Rows are points. To make a cloud, some directions were put in groups of two or more. Within a group, all points are equally far from the middle, so they leave a hole (a ring in 2 directions, a hollow ball in 3). The other directions are filled evenly. Then the cloud was stretched, turned, moved and blurred a little. How many holes are there, and how many directions does each take, smallest first?

Cloud (14 x 2):
[[-44  -1]
 [  5  42]
 [ 42 -12]
 [-39   9]
 [ 42  32]
 [-46 -13]
 [-27  24]
 [ -4  39]
 [-47 -16]
 [ 13  43]
 [-18  32]
 [ 48   5]
 [ 25  41]
 [-31  20]]
Holes: 1 (2)

Cloud (20 x 3):
[[  1 -48  -6]
 [ 12  -5  -3]
 [  5  -6  -4]
 [  4  41   8]
 [ 31  12  -8]
 [ -4 -14   6]
 [ 10  25  -5]
 [  0  43 -33]
 [ 18   2   3]
 [  8 -38  29]
 [-12   1 -13]
 [ -2 -28  -9]
 [  6  53 -29]
 [ 13  60  -5]
 [ 21  -4 -22]
 [ 21   2  10]
 [ 16 -25  13]
 [-26   1 -10]
 [-12  15  14]
 [ 26   2  -4]]
Holes: 0

Cloud (30 x 4):
[[ 10  -1 -32  -3]
 [-23 -11  13  -9]
 [ 46 -23  -5 -21]
 [-11  -4  16  11]
 [-20  17 -39  -2]
 [  0 -29  -5 -12]
 [ 15 -29 -27  36]
 [-16  34  24 -32]
 [-15  25 -19  -5]
 [-34  27 -25  11]
 [-30  -3 -12  11]
 [ 23  -2 -36 -16]
 [ 12 -17  -3  -4]
 [-33   9  -3 -38]
 [ -3   3  29  11]
 [ -6   5 -45  -7]
 [ 18  -7 -33  21]
 [ -3  12 -27  18]
 [  4  14 -19 -27]
 [ 28 -35 -60 -13]
 [ 31   4   8 -16]
 [  1 -23 -15  10]
 [ 28 -28 -31  39]
 [ 21 -37 -25   2]
 [ 28   3 -24 -37]
 [ 19 -45  11 -15]
 [ -5  -9  31   7]
 [  5 -18 -37 -24]
 [ 26 -13 -39   5]
 [ 26 -36 -38  -2]]
Holes: 0

Cloud (52 x 6):
[[-12  21   2  18 -34  -7]
 [ 16  36 -23   4 -23 -17]
 [-29  -4  -1 -11  -4 -18]
 [ -8  -4  44   0   5  -4]
 [-17  20  17 -16   6  38]
 [-30 -19 -11  -2  -5  -9]
 [ 16 -21  -5  11  28  15]
 [-13  22 -32 -19 -31 -10]
 [  0 -11 -21  19  -9 -43]
 [ 11   4  21  -5 -13 -34]
 [-19  27  10  12  18   0]
 [ -6  46 -35 -10 -15 -13]
 [ -6  35  -6 -22  -7  16]
 [-27  16  14  28   1  21]
 [ -2  25 -10  12   7 -23]
 [  0 -16   2  -6  -8  16]
 [-17  -9  32 -14  -2   4]
 [ 19  58 -18 -31 -30 -14]
 [ 19  10 -20  24  -4  -2]
 [ 12  35  -3 -31 -35   2]
 [-28  25   6   2   3 -16]
 [-10  34  21 -25 -28 -46]
 [ 29 -15   5  10   6  13]
 [ -6  -3  -5 -12  -6 -38]
 [-32  30   7  -1 -14   2]
 [-35   2  25 -17 -25   3]
 [ 31   0  27   5  -6  -7]
 [ -5  13  -8 -35 -14 -27]
 [ -5  40  13   0 -15   8]
 [ 43   7  -9   2  27   3]
 [ -7  23  -5 -41 -17 -43]
 [-20  33  15 -31 -16 -32]
 [ 29  48 -24 -13  -2   4]
 [-18  23 -11  24   7  19]
 [ -7   7  -8   5  22 -29]
 [ -4   4 -22 -18   9   6]
 [ 14  -7  30  11 -12 -13]
 [-28 -46  16  22  10  26]
 [ -6 -23  24  25  24   9]
 [ 38  -2 -10   2   9   1]
 [ 24  28   7 -22   7 -43]
 [ 14  11  -8  20 -13  19]
 [ 10  27  15 -19  13 -32]
 [-23 -18 -11  12  17 -20]
 [ 24  43  -1  -5 -20 -30]
 [-13  19 -38  18  -6  12]
 [-33   6  -8  32   2  39]
 [ 33  18 -24 -34   8 -12]
 [-60  -2  15  18  14  25]
 [ -2  28   5  10 -23  12]
 [ -3  17  41   1   9  -6]
 [ 16   4 -31  -4  -5  11]]
Holes: 1 (3)

Cloud (72 x 8):
[[  5  34 -11   6  -9 -11  17 -16]
 [ 10   9 -11  -6  21   3  20  -7]
 [ -8  -9  22 -28 -15  -5   6 -22]
 [  3 -16  -8  19  17 -31  16  -9]
 [-10 -18  17 -44  -1  -3   3 -12]
 [ 21   9 -42   8 -17 -24  28  -6]
 [-21 -18   3 -26  31  -6 -18 -25]
 [ -8 -18   0  -1 -32 -16  14 -11]
 [-19  14  -1 -28  11   4 -15 -21]
 [  1  10  21  11 -20 -14 -13  -9]
 [ -1  17  22  -1 -17 -15  -2 -14]
 [-22   8 -38 -19 -22 -21   6   1]
 [-22  14 -29  -1 -17 -23  25 -19]
 [ 25  18 -13  10 -38  -3  17  27]
 [ -8  23 -33  13 -24 -16  21 -14]
 [-11  -8  -9  28  14 -19  16  14]
 [ -7   7   1 -43  24 -19  -8 -18]
 [ 22  24   6  15 -12 -13  -6  15]
 [ 11 -25  13  31 -24 -15 -17  11]
 [-11   0  -7  -9 -30 -23  31   7]
 [ -3 -14   4   1 -24 -20  32   0]
 [ 22  -4 -10  16   4   3 -25 -13]
 [-16 -22  -6 -15  10 -14  -5 -37]
 [  6  -7 -53 -11  -3 -12   3  11]
 [  2   1 -41  -4 -21   9   7 -18]
 [  1 -17 -40  17   4 -12  -6  12]
 [-30  -5 -23  -3   0 -17  12 -25]
 [  2 -23  -8 -39  13  -7 -18 -17]
 [  2 -25 -26  -1 -18   6   9  31]
 [  7   0 -60 -28 -25  -6   9  -2]
 [-18  16 -45 -17 -15  -7  17 -17]
 [-21  -6 -12  37  -3   8   6  17]
 [ 28  25 -14   6  -5 -17   3 -12]
 [ 18   0  11 -19  15 -20   7 -28]
 [  0  -7   9   7  16   4 -15 -33]
 [ -5  29 -27 -14 -46  -6  24   8]
 [ 18  -6 -27   0 -33 -12  22  31]
 [-10  -8  35  23   0  -4 -14  -7]
 [ 35  -6   4  -4   1 -24  -5 -17]
 [ -7   3   7  -6  13   8  -1 -43]
 [-21 -12  16  24   1 -16 -10 -10]
 [ 14 -24 -35  10  -2   8   7  16]
 [-36  -2 -13   4  -7 -16  10 -17]
 [ 13 -18 -14  23 -14  27  -1  13]
 [ 38  -8   0 -11   5 -11  -9  -2]
 [ -4   7  15 -22  14 -24  -3   3]
 [ -1  -5 -29  23 -18  -7  -3  39]
 [ 20   5   5  10   5 -37 -15   1]
 [ -7 -10  19  19 -21 -22   0  -5]
 [-13   0   8   6  -1 -32  25   6]
 [ 29  -5 -44  30 -12 -16   7  12]
 [ 13 -28  17  11 -10   8 -29   6]
 [ -6  17   6 -24   0   9   3  16]
 [  4  12 -47  -4  -6  -2  -6  19]
 [ 13  -1  -1 -36  24  -6  -3 -15]
 [  3 -26 -19 -25  -9 -14 -19 -20]
 [  4 -14   1 -14  -9  25 -15 -10]
 [-14  17 -39 -25  -1   7   5 -11]
 [ 13   8 -22 -49  -1  -5 -12 -20]
 [  4  18   5 -20  26  -5  17 -18]
 [ 18 -18  30  18 -11  -4  -7  -5]
 [-33  -6   2 -27   3 -16  -2  -4]
 [ -2  -1  17 -33 -19 -19   6  -8]
 [ 18 -29  16   8  -5   8 -29  11]
 [-17 -10   7  16 -27 -16  22  -5]
 [  6 -28   3   8   5 -11 -16 -28]
 [  7 -39  -4  -9  -4  -2 -26  -1]
 [ -6 -16   4  42  -9 -11  14  24]
 [  3 -25 -10 -18 -11 -13 -16 -27]
 [-10 -10  -9  40 -31   7  15  14]
 [  7 -23  -1 -34  21 -20   0 -13]
 [  8  -1   8 -39  27  -7   7 -24]]
Holes: 3 (2, 2, 3)

Cloud (93 x 9):
[[-19   6  -8 -18   5  -4  -5  12 -14]
 [-21   0   9   5 -27  -3 -12  20  16]
 [ -1  22   4  43 -16  -1 -17   1   7]
 [-10  -6  16  25  19  17 -35   7 -10]
 [  4   4  10  16 -23 -11   7  27  21]
 [  7  -5  33  24   6  16 -10   7   9]
 [ 33  12   5   5  21   8  16   3  -9]
 [  2   7   3   3  -3 -20 -27  18 -13]
 [ 28  11 -25   7 -10  -2 -22  12  23]
 [ 15  -5 -10  14  19 -12  16 -11  30]
 [  5  -7  -7  -5 -10  -9  -4 -32  24]
 [ 39   5   0  22  14  35 -18  10  24]
 [  5 -20  19  33  10  14  -5   4   6]
 [ 22   8  -5  21 -13 -14  -2   3  41]
 [  4   1   1  11  39   5  22  10 -13]
 [ -7   6  23  -9  21 -20 -15  14   3]
 [ -9  -8  -7  14   0 -26  13  11   7]
 [ 34  14  15   4  -2  14  15  16  14]
 [-11 -15 -30  20  -8  16   9  -3  11]
 [-13  -6  -6  19   5  13  13 -21   5]
 [ 11 -11   3  22  22  27   3  26  -4]
 [ 34  20  32   7 -21 -15  -2   5  13]
 [ 17  15   9  52  15   5  -2  14  25]
 [ 21 -22 -16 -18  -2  19  10 -27   4]
 [  7  -2   0 -17  -3  19  -1 -14 -10]
 [ 20  29  22  20  -6  -2 -24  21 -21]
 [-11 -18   4 -16 -18  -6 -33  -2   6]
 [  3  14  35   0 -27  -6 -19   5  -5]
 [-17  14  18   9  21 -16   3   5 -15]
 [-14  -2   3 -29  18   3   1   2  -1]
 [-24  -6 -27  -4   7  16  -6 -15  -8]
 [ -7   6 -31  30 -15   9   0   8  26]
 [-27   7 -13  -3  10 -14   9   8 -15]
 [ 11  -4  -4  26  15  36  -3  -1 -10]
 [ -2  -7  22   9  10  11   4  12  16]
 [ 12  17 -15  10   7   4 -43  21  16]
 [ -1  26  26  21 -11   7  11  13  -8]
 [-11 -19   1  -6   8  -6  11  13  15]
 [ 24  26 -11  10   3   1 -14  35  25]
 [ 40  15  -4   3  27   5   8  -4   1]
 [  5  18 -10   5 -22 -22   0  -5  32]
 [  4   4   2  41  12  39   2  13  -4]
 [  7  -6  11  19  38 -15  -6  10 -13]
 [ 15  -4 -18   8   4 -18 -14   5  -4]
 [ 11  23  -9  28   2   0 -37  27  -1]
 [ 45 -13  -2   2  26  -7   2   6   5]
 [ -4  31   6  26  22   4  -7  43   5]
 [ 25   0 -24   1 -11 -12 -18  -8  15]
 [ 25   2  21  35   4   5 -20  40  -9]
 [ 45  -1  21  18  -5 -10   3   8   7]
 [-14  30  -6  39  24   7  -2  15   2]
 [-20  -4  -2  29 -17  12   8  -6   0]
 [  7   4   6 -26   4 -25 -29   6  -2]
 [ -5  -6  10   6   5  15 -47  19   1]
 [-27  12   8  -7  11   0   1   9 -15]
 [ 33  10  -5  18  -6  33   1  -2  26]
 [ 10  27 -14 -14  19  -1  -3  -3  10]
 [ 24 -15 -31  20  29  20   8 -10  10]
 [ 23   9   4  -4  -8  -6  23   7  22]
 [ -4  -8 -10 -24  -3  15   0 -19  -7]
 [-22  29   7  43   2  21 -16  13   7]
 [ 16 -12 -17 -10 -10  13 -13 -26   1]
 [ 28  -7  22  11  -9 -15   8   9  16]
 [ 17  12 -13   4  35   3  -8  -8 -14]
 [ 20 -18  19  23   4  10  -5   5 -20]
 [ 17   1  18  -9  32 -11 -24  17  -4]
 [ 10  -2   3   4  13   3 -18 -25   4]
 [ -5  24   2  13 -31 -15   2  27  15]
 [-12  22  14  13 -14  19 -13   4  18]
 [ -2   4 -24  -6 -11 -26  12 -14  29]
 [ 22  10  31  -3 -14   4 -37  28   7]
 [ -1  -3  37  30  14   9 -12  21  -7]
 [ 21  -9  21  37 -10  13 -13  20 -14]
 [ -3 -15 -12   8 -14   3  21   7   2]
 [  2   3 -19  21  38  12 -30  13  -4]
 [  3  -5 -12  24 -18   6 -34   4   6]
 [-23  27 -17  15  -4   9 -21  13  20]
 [-30  11 -15  16  24 -17   4  11  -6]
 [ 19 -12   1  39  -3  29 -17  12  -7]
 [-17   6  28  26 -11  -3 -30  32 -14]
 [-20   6  -8  31  23   2   1  -9   2]
 [ 43  11  -8  32  14  30 -14  18  31]
 [  0  -6 -19  21  31   6 -27   1 -10]
 [-13  17   2  60  -1   8 -15  17   8]
 [  0  11 -18  19  44  15   5  -2   2]
 [ 20   6 -25 -18  18  -8 -10  10  21]
 [ 18  20   4  -1  -6 -12 -36   4  28]
 [ -1  14 -19  57  -7  18   1  22  23]
 [-13   9  -5  19  -2  -1 -24  15  37]
 [-11  30  -1  20  -4 -13  -3  -3   7]
 [ 22  31 -11  10  -9   3 -39  24  21]
 [ 24  17 -19 -16  -5 -11 -12  -6   6]
 [-33  12  19   9 -13   1 -12  12  -9]]
Holes: 3 (2, 2, 4)
